Each row is a point. The ring and each string are closed loops that go straight from each point to the next, and from the last back to the first. Before rounding, they use only three directions, however many columns there are. How many times does the string pass through the ring? Passing back the other way cancels.

Ring, 8 rows:
223,-77,62,98
91,157,96,83
-178,217,109,49
-358,59,37,19
-356,-207,-39,13
-172,-433,-28,40
-13,-473,8,64
210,-273,49,96
String (14 x 4):
-126,-222,91,57
-133,-183,-47,41
-275,-307,-257,2
-217,-208,-154,20
-140,-182,66,52
-315,-304,134,37
-433,-279,45,13
-548,-268,-4,-7
-363,-279,181,35
-251,-231,128,44
-196,-161,-32,35
-234,-171,-165,16
-135,-170,1,46
-187,-330,154,56
Times through: 0
String:
70,103,-154,55
200,195,-76,79
330,194,103,114
239,-12,265,120
219,-81,243,116
368,-98,220,133
418,-53,-27,114
199,-25,-174,70
66,-88,-26,69
35,-132,96,77
174,-176,304,117
248,-84,277,123
36,-126,234,92
5,-37,13,64
Times through: 0

Ring, 8 rows:
316,265,5,-26,173,85,143,138
197,440,14,-90,157,75,167,113
-115,457,2,-132,129,0,176,69
-301,257,-61,-91,118,-73,146,55
-340,-104,-142,14,125,-128,92,70
-197,-321,-132,90,145,-115,68,99
102,-338,-51,119,173,-36,78,138
289,-132,-8,80,184,35,103,152
String, 10 rows:
166,412,204,-117,158,83,215,99
58,237,232,-88,154,41,209,90
24,265,-24,-58,147,11,146,99
32,387,-179,-66,142,11,116,103
123,619,-137,-124,143,62,147,103
249,693,-115,-131,152,103,155,116
179,409,-259,-40,153,41,92,127
87,222,-227,-6,152,3,86,121
119,213,6,-37,158,31,145,113
188,303,277,-96,164,83,223,103
Times through: 0

Ring (9 x 9):
335,284,-17,-80,-231,61,10,-233,47
123,471,-24,-85,-142,124,-1,-173,20
-73,501,-29,-67,-28,134,-24,-72,-30
-262,381,-29,-27,114,96,-62,69,-103
-321,90,14,12,195,30,-104,182,-161
-167,-228,97,18,134,-17,-125,177,-155
22,-337,126,5,30,-36,-113,100,-116
257,-298,100,-18,-108,-47,-73,-36,-50
414,14,15,-56,-233,-8,-9,-200,29
String:
-129,261,-156,24,122,-47,-36,61,-117
-220,372,-172,22,160,-20,-36,80,-126
-288,516,-261,37,211,-39,-19,93,-140
-369,598,-114,-20,170,106,-44,79,-114
-375,560,108,-94,75,267,-81,45,-71
-179,317,149,-90,-8,212,-83,3,-50
-280,432,207,-119,-1,299,-95,10,-44
-320,505,143,-103,37,275,-84,24,-57
-168,256,223,-108,-37,249,-98,0,-41
-356,471,159,-99,59,276,-94,51,-70
-397,527,-16,-41,156,159,-69,95,-112
-380,515,-200,26,238,10,-40,131,-152
-228,348,-214,42,190,-61,-33,102,-142
-110,226,-167,32,124,-69,-35,64,-121
-321,313,-254,72,274,-103,-43,172,-184
-585,297,-87,43,356,27,-106,286,-221
-421,149,111,-22,195,129,-127,197,-156
-291,81,179,-50,98,156,-125,131,-116
-143,80,70,-26,62,68,-89,74,-100
-82,118,-141,38,119,-86,-45,76,-126
-337,127,-230,96,314,-148,-67,234,-215
-437,110,-124,71,327,-69,-98,271,-221
-194,134,-171,58,198,-102,-55,140,-161
-24,102,-25,-8,32,-1,-56,23,-86
-144,87,153,-57,21,135,-100,54,-80
-362,163,170,-52,127,179,-126,147,-123
-222,162,130,-53,62,145,-101,79,-94
-77,150,20,-27,31,51,-65,28,-82
Times through: 1

Ring, 9 rows:
481,164,99,10,60,142,182,71,-173,106,98,142
329,421,151,-48,64,131,183,-1,-96,149,44,73
47,511,161,-126,38,57,169,-68,6,135,-14,-58
-126,437,139,-165,11,-7,154,-87,55,95,-36,-139
-286,170,91,-187,-29,-91,132,-69,81,11,-35,-216
-225,-231,46,-145,-54,-121,118,13,21,-77,17,-190
-64,-387,30,-93,-48,-92,122,69,-48,-94,61,-116
248,-395,19,-12,-12,1,142,127,-152,-57,116,29
447,-190,38,26,27,85,165,127,-197,16,129,123
String:
351,709,378,-74,91,201,194,-45,-74,226,17,90
318,577,-83,-45,73,111,194,-34,-77,177,28,63
231,298,-149,-47,40,46,176,-1,-77,98,42,20
154,203,274,-88,26,72,159,7,-61,79,36,-7
283,343,437,-73,54,149,172,8,-89,133,43,58
574,464,216,8,96,219,200,36,-173,191,82,189
533,283,-128,30,74,138,195,57,-178,133,96,161
258,107,-88,-33,28,42,168,38,-104,59,66,33
239,94,316,-62,28,92,159,43,-100,66,62,34
432,203,367,-22,59,169,176,59,-152,117,83,125
209,137,378,-76,28,96,158,31,-85,74,52,21
169,129,165,-73,21,53,159,22,-73,60,47,-3
286,422,453,-78,61,161,175,-5,-82,153,35,60
Times through: 2
String, 7 rows:
632,240,174,39,85,207,194,86,-214,144,115,214
224,581,463,-104,66,161,178,-44,-45,183,8,32
-73,309,301,-154,9,19,149,-52,25,77,-14,-111
-74,88,-55,-119,-12,-56,145,-18,3,14,11,-121
-171,-280,-169,-115,-54,-141,123,28,-2,-88,33,-170
160,-672,-78,-12,-46,-70,125,159,-151,-136,130,-15
558,-360,198,54,28,123,161,179,-251,-5,165,177
Times through: 1

Ring, 8 rows:
184,286,-3,63,-371,110,254,72,-149,249,288,-232,211,2
18,328,154,42,-291,-31,143,-23,-48,118,126,-315,206,-109
-145,212,216,40,-132,-160,-10,-101,114,2,-176,-254,154,-148
-212,17,152,43,17,-205,-131,-106,237,-8,-449,-74,88,-50
-109,-153,-32,49,52,-111,-128,-13,229,125,-503,139,47,157
51,-150,-159,70,-50,23,-3,70,113,240,-300,173,65,231
210,-5,-199,91,-234,150,180,125,-55,312,48,55,127,185
240,181,-111,82,-352,164,266,113,-148,300,263,-121,186,82
String, 23 rows:
287,220,-124,30,-377,193,259,173,-201,415,300,-84,199,237
292,284,-91,87,-442,202,346,122,-225,312,431,-215,223,29
197,252,-36,133,-392,133,320,36,-141,161,342,-271,207,-154
60,118,-7,117,-230,25,161,-11,8,98,36,-163,151,-114
44,266,99,-6,-248,-14,85,40,-46,234,40,-184,186,97
1,439,237,-44,-305,-62,90,7,-85,206,131,-341,231,27
-77,447,302,15,-293,-118,104,-86,-27,38,115,-447,231,-212
-74,236,171,104,-215,-94,110,-108,59,-38,-6,-325,173,-286
-43,123,79,91,-163,-64,71,-57,78,42,-100,-179,141,-133
-61,110,88,37,-120,-86,-1,-27,92,113,-190,-110,131,14
-259,104,243,-26,25,-257,-194,-102,232,32,-482,-105,105,32
-259,34,202,-38,71,-255,-236,-80,259,70,-568,-17,82,123
-59,43,45,42,-85,-80,-22,-15,116,127,-252,-43,111,58
-38,-9,-5,124,-105,-49,53,-52,128,33,-196,-73,103,-110
-103,-145,-34,126,8,-96,-42,-67,227,8,-406,43,56,-60
-143,-272,-76,21,152,-137,-227,9,296,172,-693,285,5,306
-65,-194,-90,-44,93,-86,-212,90,205,324,-594,307,31,490
19,-134,-121,2,-10,-14,-87,97,126,312,-391,222,62,382
114,-188,-230,23,-43,70,-26,151,79,381,-318,291,56,445
201,-138,-272,105,-159,150,134,135,3,319,-84,177,86,247
169,-21,-178,158,-231,126,215,54,-14,173,55,-21,123,-24
105,53,-81,107,-214,63,153,37,-1,173,9,-65,135,4
196,124,-109,23,-268,122,154,141,-100,369,94,-9,160,259
Times through: 2
String, 25 rows:
-246,-26,155,-16,87,-239,-229,-76,274,65,-591,26,67,121
-99,9,58,9,-28,-116,-95,-10,156,151,-366,16,94,145
-25,14,0,84,-107,-46,30,-19,107,101,-201,-46,109,-6
-54,-98,-46,139,-52,-56,22,-55,175,20,-291,-2,76,-94
-122,-246,-79,102,88,-110,-120,-42,278,56,-557,171,21,73
-189,-293,-50,-50,223,-184,-337,36,333,245,-840,371,-12,482
-135,-172,-21,-32,115,-143,-235,33,249,233,-637,243,32,378
-69,-40,4,13,-19,-89,-92,15,154,186,-380,75,82,199
-32,15,6,56,-91,-55,-2,-3,109,139,-237,-18,106,66
-59,-4,16,69,-71,-74,-14,-26,137,98,-272,-24,99,20
-90,-20,30,110,-63,-93,2,-72,168,9,-280,-66,94,-107
-220,-36,125,116,17,-199,-82,-154,269,-116,-434,-106,77,-221
-348,74,295,-2,82,-325,-239,-169,310,-80,-586,-136,88,-86
-249,174,277,-34,-17,-253,-168,-103,198,34,-408,-166,126,6
-59,135,101,21,-128,-88,-6,-19,80,133,-179,-117,138,41
-24,126,66,84,-172,-50,77,-41,63,70,-84,-165,143,-98
-43,195,121,130,-221,-62,140,-99,54,-38,14,-299,166,-298
-101,353,264,59,-246,-128,96,-115,30,-27,38,-408,203,-280
-153,457,371,-58,-222,-191,-14,-82,18,80,-35,-403,221,-80
-110,321,255,-28,-183,-146,-12,-51,42,111,-96,-277,186,-16
-18,127,63,49,-160,-50,45,-11,55,131,-113,-124,141,5
-8,97,35,110,-176,-32,102,-44,65,52,-69,-159,138,-134
-142,142,169,109,-125,-144,33,-135,144,-82,-172,-256,138,-279
-288,107,266,61,0,-269,-124,-184,259,-131,-421,-219,109,-238
-361,12,268,10,119,-331,-261,-173,344,-92,-652,-88,69,-79
Times through: 4

Ring:
-126,6,138,3,-88,-23,-104,87,-129,35,116,-14,188,135
-377,-58,87,92,-74,-52,-28,137,-9,36,4,99,242,147
-542,-62,55,146,-56,-53,59,65,114,30,-119,141,209,161
-608,-15,34,161,-43,-27,163,-116,205,13,-235,103,73,159
-507,20,14,117,-63,10,237,-257,124,-16,-226,-9,-127,85
-273,20,1,31,-114,40,242,-274,-116,-45,-77,-146,-297,-37
-29,37,27,-54,-146,59,176,-252,-305,-53,77,-249,-356,-94
205,105,107,-133,-144,73,36,-242,-378,-34,192,-315,-292,-48
263,142,164,-149,-124,66,-64,-210,-336,-8,215,-297,-168,31
160,114,184,-106,-102,32,-130,-90,-246,20,195,-191,17,105
String, 33 rows:
-241,-39,58,36,-108,-14,47,22,-150,1,53,-29,20,40
-140,169,197,-3,-28,21,-74,-225,114,44,-67,-69,120,262
-136,72,134,-2,-74,9,-28,-103,-55,21,24,-73,55,141
-124,-25,89,-2,-115,-12,-23,60,-215,8,130,-57,54,46
79,-70,117,-65,-152,-27,-154,258,-430,17,339,-81,143,2
349,103,226,-165,-123,24,-257,45,-395,33,358,-218,103,97
360,295,291,-182,-59,81,-213,-333,-138,38,156,-303,-9,227
149,279,241,-113,-43,78,-92,-413,-4,27,9,-252,-66,228
14,117,142,-60,-90,41,-14,-203,-145,4,69,-179,-78,96
74,-8,83,-76,-152,20,-9,6,-395,-17,236,-183,-107,-48
351,82,146,-176,-160,56,-93,-82,-501,-16,340,-313,-171,-45
599,275,261,-270,-121,111,-187,-338,-420,1,323,-450,-215,70
577,215,233,-260,-141,96,-181,-238,-491,-4,369,-425,-200,24
299,67,143,-156,-155,46,-95,-52,-471,-11,323,-279,-130,-31
-33,-68,49,-36,-158,-2,18,89,-390,-18,223,-122,-70,-67
29,149,166,-66,-77,45,-39,-235,-100,13,52,-181,-52,135
164,294,264,-116,-33,75,-132,-401,21,38,12,-241,-11,263
238,198,257,-132,-69,41,-221,-150,-157,45,180,-203,104,209
74,-5,160,-64,-119,-19,-187,179,-312,34,277,-75,192,87
-126,-145,71,10,-147,-58,-102,347,-358,19,272,25,208,1
-187,-74,136,34,-93,-65,-176,300,-156,54,178,85,363,149
-209,130,203,28,-20,-7,-121,-107,147,62,-60,10,254,298
-237,102,152,33,-41,4,-27,-150,91,36,-72,-24,119,217
-282,-26,67,51,-94,-16,43,5,-87,8,14,-6,52,75
-487,-196,-7,133,-120,-78,62,292,-143,10,54,145,189,15
-722,-292,-43,224,-110,-127,71,463,-55,25,0,299,350,41
-616,-240,-34,181,-115,-97,91,347,-93,12,10,212,235,18
-366,-111,15,83,-117,-37,86,113,-148,-3,37,38,50,11
-305,84,120,54,-45,5,34,-175,105,24,-112,-17,66,190
-454,96,146,110,-4,-18,1,-155,287,52,-211,84,221,299
-638,-142,41,189,-60,-93,20,249,108,44,-88,242,354,168
-676,-285,-17,210,-106,-133,12,508,-65,37,38,307,417,67
-386,-181,2,97,-133,-65,46,276,-216,4,107,93,143,-11
Times through: 0

Ring:
307,-169,-41,237,-91,326,108,313,-107,203,-204,-27,58,47
229,185,-145,188,-56,187,64,417,-203,60,-150,-4,187,56
-47,379,-139,-19,-86,-36,112,230,-191,-124,119,73,331,-5
-174,215,-70,-146,-144,-45,159,29,-133,-126,257,127,341,-71
-143,-180,-9,-204,-213,160,154,-92,-107,27,237,177,268,-140
21,-416,23,-93,-214,332,142,-39,-84,175,85,138,152,-119
234,-402,25,137,-150,383,138,142,-59,250,-119,23,40,-17
String (21 x 14):
10,-177,82,48,-146,93,241,-33,32,58,114,20,120,-13
-13,-198,88,22,-156,93,244,-62,35,57,137,33,127,-26
20,-119,-87,-89,-172,262,80,119,-189,87,61,143,243,-96
-43,-296,-94,-230,-233,372,47,26,-230,135,118,234,276,-183
-62,-489,-42,-273,-271,436,68,-79,-190,191,147,257,241,-219
-6,-553,137,-60,-226,279,235,-185,49,188,139,94,77,-102
64,-356,126,78,-162,179,253,-67,70,139,71,9,54,-17
135,-512,181,147,-165,240,280,-89,127,213,15,-27,-28,1
98,-168,46,106,-128,158,202,71,-8,99,20,5,102,6
145,-220,-30,60,-146,299,117,155,-114,158,-45,61,132,-35
259,-355,-85,72,-159,492,35,259,-199,271,-172,91,110,-59
347,-413,-114,111,-156,594,-7,340,-240,336,-265,89,84,-56
194,-198,-71,78,-137,349,77,233,-163,180,-103,65,138,-32
113,-108,21,121,-116,151,187,118,-31,87,0,0,114,17
105,-100,-77,17,-141,262,90,188,-165,108,-18,86,192,-46
304,-482,-64,90,-172,568,34,248,-185,333,-212,88,67,-65
261,-551,-21,63,-189,549,68,161,-141,333,-160,93,55,-79
146,-383,-97,-69,-201,492,23,165,-230,243,-67,167,177,-126
77,-235,32,44,-153,214,178,47,-39,121,36,47,121,-32
41,-358,119,47,-171,181,247,-82,58,133,92,27,71,-32
26,-199,30,3,-160,176,184,14,-41,88,85,64,150,-45
Times through: 1
